Every row gives one point. Before rounding, the points of a table are all equally far from one centre. They may lie mostly on one side of it. Where is the centre, to within rounding?

Points (10 x 3):
-20  36  43
56  38  -16
-25  40  27
16  35  -32
-23  19  -9
36  60  -13
-28  13  29
-28  29  27
46  -22  6
-3  -12  48
Centre: 21  21  17

Points (9 x 4):
-52  18  -36  -46
18  5  56  -31
-40  16  2  19
-19  -21  55  -50
0  21  44  4
-50  -47  24  -23
-12  -34  0  32
-27  49  8  -42
26  -60  -38  -27
Centre: -3  -10  -5  -29

Points (11 x 8):
-21  13  41  26  15  12  -28  4
-26  23  -5  25  1  -3  -40  5
-45  22  -5  22  -16  -9  8  31
-12  29  51  2  -20  -5  -6  -11
-20  3  45  21  -1  5  -28  -9
-60  24  14  36  -10  6  -12  -6
-26  19  20  12  29  25  11  -30
19  17  15  -9  18  1  0  -8
-52  -6  28  23  7  18  11  -2
-42  -3  15  23  -32  -1  -10  -15
-13  18  -14  44  -6  -4  6  -33
Centre: -22  19  12  14  2  -7  4  -5

Points (14 x 9):
-33  -38  -10  -6  -1  -5  48  5  -13
-48  -50  1  -6  16  -1  15  3  -4
-10  -42  -13  21  -11  -23  -29  6  -19
-31  -60  -13  8  -22  -5  -24  1  7
-6  -31  20  -20  16  -17  4  30  3
-23  -51  6  17  11  -36  23  -12  23
-16  -50  -2  1  2  -17  -40  -5  -4
8  -9  -2  -10  -2  -27  -12  13  -25
3  -35  -24  4  30  -33  4  -8  28
-35  -44  -30  14  -4  -23  -8  -10  21
-1  -29  18  -3  4  20  28  35  4
-10  -1  -18  -31  -10  10  24  6  -1
-9  -36  19  -29  -4  -15  -28  -4  6
-12  3  1  -2  29  -1  -4  -25  2
Centre: 1  -36  -4  3  -3  0  9  -7  3

Points (17 x 12):
-14  -11  35  -40  -3  22  -27  9  -25  39  4  -24
-14  -17  12  -6  -36  45  4  -6  22  44  -9  -28
-41  -19  10  16  -25  14  -13  -23  12  43  -2  -27
-38  -28  5  0  -9  23  -27  -10  -6  60  -4  -33
-5  -22  2  24  6  13  -29  -23  -14  53  -1  -26
-24  -1  41  -9  -27  33  -4  -17  0  35  -2  -19
-14  -10  36  18  1  28  -21  -7  -10  7  21  -39
16  17  11  15  -13  6  -28  18  -2  11  -13  12
-18  -7  18  18  -12  49  -30  -21  -4  35  -5  -43
-26  -10  17  -25  -17  47  -16  -8  41  35  2  -33
-32  11  22  -5  -17  30  7  -13  -4  24  14  -42
-8  -44  19  -26  2  45  7  -5  17  28  7  -33
1  20  25  4  -20  38  -21  7  20  27  -6  -38
-28  1  25  -6  -5  32  3  5  30  12  -17  -39
-30  -21  8  14  -12  33  -35  -9  14  -11  -29  -47
-39  3  16  7  18  39  -15  -5  2  5  -10  -43
-38  -12  -14  -10  -24  11  26  2  18  19  13  -4
Centre: -7  -13  -8  -15  -9  20  -23  -7  1  10  0  -15

Points (21 x 14):
-17  -47  18  -3  -17  21  -4  13  -10  -12  -44  -17  -21  10
4  -16  21  11  -27  5  -31  43  7  28  14  4  -22  0
-10  -18  7  16  19  -5  -12  16  -14  27  -25  -25  -42  13
-20  -6  21  17  -8  4  -23  23  -35  19  -19  3  -10  -42
-25  -30  4  -14  -20  -7  35  28  -35  -17  -5  16  -37  -4
9  -13  1  20  2  15  11  7  2  19  14  -9  -49  -27
-26  -32  10  33  0  17  -16  28  11  32  10  1  6  -9
-18  -12  -2  5  -26  2  12  10  47  18  15  -6  14  -11
-44  -24  -26  -11  4  44  -20  17  5  10  -9  -13  -7  -22
-60  -1  -20  0  -16  21  -18  34  -15  7  -19  2  -10  -40
-44  -16  -10  8  -16  -7  -7  44  3  -2  -8  -7  24  -53
-37  29  -20  -13  -39  -13  2  33  -44  -4  -18  -14  9  0
-3  -4  6  -7  -14  8  -9  15  22  37  -17  4  -17  -44
-29  -31  -21  4  2  11  -31  58  -11  -35  2  28  -22  -25
6  -16  -11  28  -16  20  11  37  -2  12  -43  28  28  -39
-35  14  7  15  -16  15  16  28  11  -11  -10  -42  -21  -29
-6  -16  8  7  -11  8  7  32  -23  35  -32  0  -32  -39
-17  29  13  15  -16  29  -28  21  -40  -1  -9  19  -17  -11
-28  -3  9  -12  31  9  -17  -7  -16  -10  13  -2  -4  -22
4  -6  -27  -14  -10  31  -44  36  21  31  -16  0  7  -14
-3  30  18  -16  -11  -5  0  49  -12  18  -33  11  -32  -12
Centre: -4  -5  -19  7  -8  2  -1  26  -5  -9  -13  2  -4  -2

Points (27 x 20):
-11  13  -16  -1  31  40  9  25  -36  23  4  1  25  -17  4  -25  -18  -33  6  27
-21  11  -17  39  9  46  34  8  -36  54  36  9  3  -7  14  23  1  -9  -6  42
-4  22  -48  -9  7  14  58  26  -12  -9  -6  3  32  3  27  8  -27  -23  -7  -5
-2  16  -40  -25  31  18  25  8  -39  27  10  35  11  -13  3  29  -33  -29  7  16
-7  -14  -26  11  39  -3  21  26  4  -3  22  52  -10  -13  -11  14  -17  -10  -27  19
-20  -31  4  1  15  6  36  -2  -15  15  -13  -7  19  -20  25  59  -4  -24  16  6
-40  -19  -34  32  23  37  18  3  -38  25  15  22  11  11  -25  -2  1  -38  -18  10
-36  13  -13  25  7  -2  7  27  -35  24  46  41  -15  15  34  24  4  -9  3  35
-57  13  -27  13  13  22  21  18  -24  -12  35  -12  29  3  18  4  -6  -4  10  13
-18  22  -36  19  -37  22  16  -3  -13  9  35  11  25  16  13  36  -52  -19  -12  9
-21  -15  4  3  16  30  24  1  -13  31  44  31  29  -12  27  3  3  -52  6  17
-33  24  8  11  32  13  43  -6  -29  26  45  15  13  -15  25  -11  24  -8  -4  14
-25  15  -44  41  23  23  44  14  -4  15  19  -4  17  -8  22  -24  -7  -26  18  -7
1  -15  -15  13  29  -8  -13  13  14  16  31  20  3  1  59  -2  -26  -18  -1  12
-21  21  -3  24  -3  -28  9  45  -31  7  25  1  19  -13  24  12  -9  -9  11  38
13  8  12  26  -16  22  43  -10  3  1  21  33  0  3  19  23  -50  -17  -12  23
6  -13  -51  -25  16  13  49  13  -16  36  29  26  -13  -11  7  13  -26  -22  3  20
-48  -23  -17  12  -3  14  29  24  -4  45  33  33  9  4  23  18  -9  -28  6  33
-32  -13  -30  -2  -12  5  43  16  2  9  40  -2  27  -32  19  36  0  -32  -19  20
-27  7  -11  -12  -13  31  60  36  -41  14  6  20  19  14  1  -7  -9  -39  -17  13
7  -21  14  -9  1  -7  -8  30  -38  9  6  12  44  14  29  25  13  -38  17  1
-8  24  -4  -7  -23  18  32  48  -14  2  -19  -3  25  -30  0  32  -17  -38  3  -17
2  22  -17  -2  3  54  48  -3  -3  25  4  26  13  19  3  -8  -29  -49  -17  26
-23  20  -46  -25  17  9  -2  -8  -16  15  16  17  27  6  41  18  5  2  27  28
-32  10  -2  4  -2  6  47  1  -35  45  8  19  10  1  41  29  -35  -46  -5  -12
-10  8  -36  3  -16  18  39  -10  -28  52  22  15  18  13  37  29  13  -48  -27  40
7  11  -22  10  -8  28  2  42  7  32  28  -1  32  -4  11  4  -37  -57  6  7
Centre: -1  9  -13  8  -2  10  12  6  -8  20  7  5  -2  8  7  15  7  -13  -10  -1

Points (30 x 24):
7  28  3  6  3  -34  3  -13  -37  0  -24  1  -3  7  20  10  1  -7  -46  -16  -16  35  4  21
-2  25  20  5  14  -6  3  4  -29  32  -11  -14  9  -5  -34  -6  -4  -20  -14  13  4  26  34  2
4  18  3  -6  18  9  -3  24  -24  -16  -25  6  16  0  12  24  3  -20  -44  -34  -23  26  25  13
-8  24  -37  10  11  -27  -5  -1  -33  5  0  3  1  9  -1  -12  -15  19  -10  13  -40  7  31  10
3  15  11  -4  -2  13  15  -9  -38  -5  -15  -3  19  -16  5  28  0  -20  -55  -8  -23  33  20  19
6  29  -6  -7  21  -1  -1  -22  -23  -12  -29  -3  -9  -18  15  9  -3  -13  -26  -6  -32  23  3  32
1  25  -1  4  16  -4  -17  2  -11  -15  -30  9  -21  -20  20  23  -9  -3  -23  25  -10  18  10  11
-8  22  -1  29  26  -9  9  -7  -5  7  -15  -2  -27  -9  1  19  -6  -4  -44  10  -20  11  8  8
15  9  20  25  9  -10  16  -13  -31  4  -15  31  -1  13  -10  20  -17  -1  -28  -18  -22  24  47  4
-6  27  3  5  16  -1  -27  -26  -28  -2  16  10  12  13  8  19  12  -6  -9  -40  -3  5  3  28
-27  24  0  4  -2  13  11  -20  -31  7  -15  -3  5  11  6  22  7  -1  -29  -12  -29  42  40  -12
-20  22  3  2  16  -1  -4  4  -13  -32  -23  -18  -6  8  2  -3  -18  -19  -18  14  -9  25  -10  24
0  11  -22  7  13  -18  0  -19  -38  -21  -39  6  16  -24  -12  25  6  -8  -8  13  -11  34  7  9
-2  27  -5  22  35  0  -20  -19  -15  10  -12  -22  8  1  -8  12  -32  -7  -23  -28  -10  37  18  -3
-7  26  16  28  -5  10  4  -5  -24  -11  -23  -9  -6  14  1  27  19  -5  -2  -2  -25  20  44  5
-6  31  0  7  17  1  21  -11  -41  4  -35  9  25  -19  0  28  -5  -4  -24  1  -8  47  2  5
-1  9  -1  15  -1  3  -21  6  10  3  -22  2  17  18  12  -21  -8  6  -7  4  13  42  9  18
3  -6  25  10  12  -14  -18  -1  -19  1  -19  2  -3  16  4  17  7  -4  -51  -20  8  36  23  -8
-2  16  11  1  17  -25  9  -5  -51  8  -3  -15  -10  9  -7  23  2  -12  -39  -3  -7  27  38  4
-6  8  18  9  18  -13  31  -22  -24  7  -29  -25  8  -17  -2  27  -7  -11  -20  -12  -24  2  -9  7
1  22  16  5  23  -2  5  2  -13  2  -15  -16  15  -14  -9  16  14  -21  -33  28  -11  10  -16  24
15  18  16  4  21  -5  6  13  -19  7  -41  13  14  -7  -5  20  -8  -41  -38  -3  -21  25  13  -5
-35  32  10  28  -2  -18  1  -17  -30  -1  -19  -4  3  -26  25  6  -14  -11  -34  -15  -13  14  15  20
2  37  18  17  29  -11  -5  -24  -35  11  -6  -21  4  -17  2  18  -2  -12  -27  -7  -23  39  14  14
8  7  -12  17  5  -24  -15  5  -25  11  -60  -23  23  -5  -13  21  18  -6  -30  -5  -29  6  10  19
-11  18  17  9  4  -15  -9  -1  -59  5  -5  0  5  4  -7  27  -1  -11  -42  17  -9  51  16  6
-11  10  5  2  20  17  0  2  -34  3  -21  2  -22  -11  2  23  -1  -16  3  16  0  38  7  12
-34  29  17  -10  19  18  -10  -16  -26  35  -34  1  1  0  1  7  6  4  -33  -2  -15  32  13  19
-1  12  10  18  27  10  6  3  -46  -3  -12  -10  6  -3  13  -4  1  -8  -42  -21  2  15  5  28
-10  16  31  31  3  -14  -6  -3  -29  -9  -1  -2  6  -12  22  -6  -12  -19  -20  4  -7  42  21  3
Centre: -11  8  3  5  2  -8  -11  0  -19  7  -13  5  18  3  -7  15  -10  -1  -15  -4  -18  12  13  13
